Every row gives one point. Two turns around zero, p and q, are shown by what they do to some points. Where does a point land after both, in the order given? Backwards means that the second turn is done in reverse. Each puzzle has new turns, and all numbers are rounded.
In the rows, 128 means zero.

Turn p:
[ 93 140 131] => [115  95 116]
[189 152  71] => [112 168 204]
[ 71  90 132] => [ 98 115  68]
[116 114 162] => [149 121  97]
[138 134 139] => [143 128 133]
[162 138 133] => [150 143 152]
Turn q:
[ 66 110 100] => [130 134  58]
[125 121 175] => [170 109 142]
[168 159 134] => [106 114 172]
[152 123 103] => [106 153 140]
Where do these land?
q, then p: [161 132  88] => [126  77 119]
p, then q backwards: [154  62 133] => [117  69  90]
q, then p: [131 178 105] => [103 114  81]
p, then q backwards: [ 84 145 126] => [108 171 128]
q, then p: [123 108 180] => [162 169 144]
q, then p: [115 143 136] => [120 144 116]

Turn p:
[173  64 121 113] => [ 58 113 110 160]
[ 72 127 131 127] => [153  94 132  91]
[121 110 173 107] => [ 94 131 139  88]
[125 168 104 127] => [166 137 147 146]
[149 171 112 167] => [169 166 111 154]
Turn q:
[ 89 150 113  64] => [118  76 164  81]
[169 131 129  51] => [ 65 112 110  73]
[109 128 126 169] => [160 139 138 156]
[154 113  93 174] => [116 173 141 172]
[130 103 141 129] => [123 117 108 144]
[ 91 119 152 156] => [172 111 121 151]
[155 152 142 153] => [142 168 113 119]
Where do these land?
q, then p: [133 116 129 169] => [151 154 107 142]
p, then q backwards: [126 118 183  69] => [146 160  74  79]
p, then q: [112  97  84  96] => [132 110 100 183]
q, then p: [105 182 109 115] => [ 88 153 164 106]
q, then p: [158 119 106 147] => [167 139 126 113]
q, then p: [166 139 111 178] => [178 170 137 128]
q, then p backwards: [ 96 126 175 123] => [ 86 122 105 158]

Turn p:
[161 152 120 158 105  70] => [117  89 123 106 190 105]
[136 128  81  77 141 105] => [144 183 131 127 154  88]
[123 110  97 168 135 191] => [113 151 147  91 103 189]
[ 66 166 130 138 138 114] => [117 115 185 174 134 129]
[115 168 115 163 115 127] => [117 109 157 134 162 157]
[169 112 156 136 159 145] => [163 108 110  94  98 130]
[117  92 125  84 107  70] => [ 98 146 102 147 135  58]
[110 110 179  76 131 178] => [153 144  93 175  65 141]
[154 114 148 153 121 153] => [129 107 105 104 112 155]
Turn q:
[120 129 135  80 135 138] => [108 115 147 144 141 162]
[167 177 160 178 124 120] => [138 176 124 158  80  85]
[108 155 149 141 159 162] => [114 114 115 140  74 144]
[132  82 118 105 104  86] => [147 117 137 126 194 117]
[148 135 170 168 144 130] => [128 137  97 162  98  96]
[184  98  66 113 113 108] => [100 160 144  83 190  98]
[103 137 167 168 157 157] => [132 106  88 148  73 129]
[100 125 127 118 100 160] => [143 132 115 117 127 175]
[ 89 114  59  81 115  91] => [144  95 185  72 174 147]
Where do these land?
q, then p: [152 171  71 127 115  95] => [165  93 106 183 133  99]
q, then p: [173 125 107 147 106  87] => [163 101 146 138 156  85]
q, then p: [110 142 166  91 132 137] => [110 109 129 111 103 171]
p, then q: [123  89 117  90 166 147] => [154 178 169 138 125 131]
q, then p: [ 92 139 126 104 161  87] => [109 101  95 117  83 109]
p, then q: [ 80  96 172 145  96 161] => [182 135  87  88 124 165]
p, then q backwards: [143 176 121 156  94 130] => [111  86 128  81 115 130]
p, then q: [152  85 145 164 153 180] => [126 165 131 121 168 193]

Turn p:
[124  94 103 139 143  97 159 141] => [ 99 168 111 133 138 163 132 142]
[106  91 123 111 137 147  31 176] => [168 148 132 186 116  72 199 153]
[152 115  64 111  99 119 126 129] => [135 117  88 123  95 163 146 169]
[ 91 141 147 177 116 102  98 113] => [ 82 137 160 109 110  81 139 127]
[192 113 112 136 147 111 106 100] => [135 109 170 133 126 169 133 179]
[159 195 149 134 140 109 168 120] => [103  80 132 102 172 134  78 127]
[103 107 117 106 140 182 146 119] => [157 143 113 160 102 142 113  87]
[114 135 145 142 135  97 146  98] => [102 146 148 103 130 124  97 130]
[158 105 152 126  91 166 172 101] => [159 119 139  87 119 177 128  81]
[107 200 152 113 144 181 172 188] => [126  81  76 155 182 100 101  58]
[103 112 144 113 116  99  85 124] => [142 159 139 115 119  85 142 154]
Turn q:
[116 159 145 121  82 121 138 144] => [140 147 150 153  91 138 132  98]
[112 138 145 122 177 143 108  71] => [128 118 117 136 157 142  66 171]
[177 130 155 111 156 106  87  83] => [121 163 118 134 196 113  82 124]
[167 109 123 182 162 160 171 113] => [150  88 154 122 162  79 151 174]
[100 107  75 123  77 129 171 145] => [123 122 156 103  91 169 193 128]
[148 136 164  88 202 121 120 106] => [101 159  91 151 158 100  82 174]
[119 134  84 130  90 157 125 172] => [134  98 117 139 106 155 182  97]
[ 94 101 148 119  61 113 103 181] => [156 154 107  97  70 143 143  66]
[119 138 114 155 145 101 129 137] => [ 98 104 141 118 121 112 119 119]
Where do these land?
p, then q backwards: [163 158 152 102 149 121 138 119] => [131 128 133 159 142 144 109  81]
q, then p: [157 108 159  87 125  96 101 139] => [107  93 115 136 113 105  81 158]
q, then p: [147 109 200 130 130 146 108 149] => [112  90 131 115 130 142 128 198]
q, then p: [119 119  78 123 160 132 154 143] => [121 170  86 135 133 134 136  99]
q, then p: [107 212  88 177 112 146 123 169] => [110 183 183  89  81 159 163  89]
p, then q: [ 93 103 152 126 116 111 145 115] => [110 145 138 167 130 150 106 121]
q, then p backwards: [130 156 170  75 131 153  68 106] => [109 115 104  73 179 141 182 142]
p, then q backwards: [107 100  74 188 130 114 142  98] => [ 81 154 101  79 126  84 156 145]
q, then p: [129  87  78 144 100 134 173 112] => [167 146 106 119 175 151 108  83]

Turn p:
[176  95 188 119 166 156 132 132 163] => [150  92 130 106  77 185 103 127  87]
[128 142 141 123 114 140 127 134  58] => [114 147  89 122 154 133  99 166 151]
[104 127  56 155 162 120 162 101 153] => [135 116 136 124 137 110 224 112 138]
[145 137 130 159  82 110 151 133  93] => [ 91  98 125 136 157 121 107 143 169]
[146 145 142 122  93 146 125 138  82] => [ 96 137 100 134 152 141  89 145 139]
[103 135 141 129 111 118 155 173  92] => [149 112 101 129 172 105  97 137 145]
[124 140 122 145 163  82 117 106 163] => [143 129 189 105 116 116 158 129 128]
[130 145 138  64  50 128 133 142  79] => [ 85 144  92 176 163  96  67 159 107]
[ 90  88  84 121 144 105 106 100 147] => [143 150 134 137  84  80 176 119 134]
[125 127 177 146 145 166 118 111 178] => [162 126 154 145  99 191 123 109 120]
[168  98 158 136 143 187  78 158 182] => [135 131 122 109  72 186  94  60 102]
[ 97 158  59 118 162  78 132 108 146] => [132 153 165 112 152  74 200 129 116]
Turn q:
[138 108 133  83 110 118  94 149 156] => [128 183 147 162 111 130 138 118 146]
[101  73  95 167 182 163 169 171 133] => [155  66  94 132  83  79 113  67 126]
[123 123 153 122 131  87  99  85 159] => [ 99 129 190 143 140 125 143 149 146]
[ 71 177 160  93  84 113 115 122  78] => [ 94 177 124  78 120 132 166 179  77]
[142 140 146 112  97 139 170  91 116] => [122 146 117  80 171 124 123 140 150]
[111 124  76 138 173 143 116 169  83] => [119  96  74 157  98 132 131  96  79]
[161 133 172 142  99 109 153 115 150] => [166 137 160 107 166 128 132 148 156]
[151 135 166 154  83 150  95  95 147] => [140 134 142 123 127 151 123 192 180]
[131 145 109 149 182 136 146 180 115] => [158  90 109 131 111 148 127  82  86]
[140  73  65 161 184 125 137 174  83] => [145  70  66 188 124  98 135  76  98]
[142 148 151  89 125 139 110  83 152] => [ 91 153 156 113 138 162 127 133 165]
[125 157 109 126  85 113 131 103 164] => [119 155 156 122 146 125  79 157 125]
Where do these land?
p, then q: [141 190 115  80 173 130  79  88 134] => [132 146 105  55 128 181 157 129  76]
p, then q: [ 71 133 124 161 110 135 166 112 143] => [168  77 150 129 147 122 106 112 158]
q, then p: [ 87  83 134 131 139 123 152 166 100] => [ 92  94 139 136 135  81 142 167 136]
q, then p backwards: [161  77 129 184 125 155 144 172 111] => [ 67  70 140 139 137 139 170 155 120]
p, then q: [154 151  78  82 121 124  89 129 132] => [ 87 129 130  91 137 128 146 146  67]
q, then p: [102 134 165 117 106 187 159 121 133] => [109 144 134 160 135 100 118 117  61]
p, then q: [103 143 167 126 112 125 152 158 156] => [134  91 125 161 135 150 155 135 161]
q, then p backwards: [168  72 124 182 151 124 158 150 161] => [ 69  97 149 163 106 106 163 168 156]
p, then q: [135 136 143 130 114 123 189 110 112] => [158 101 113 147  98 101 139  98 131]
p, then q backwards: [151 132 122  79 125 109  63  79 133] => [ 63 146 121  84  95 111  88 136 150]
p, then q: [135 156 106 137 133  73  57 122  92] => [115 177 196 101 115 156 143 125  87]
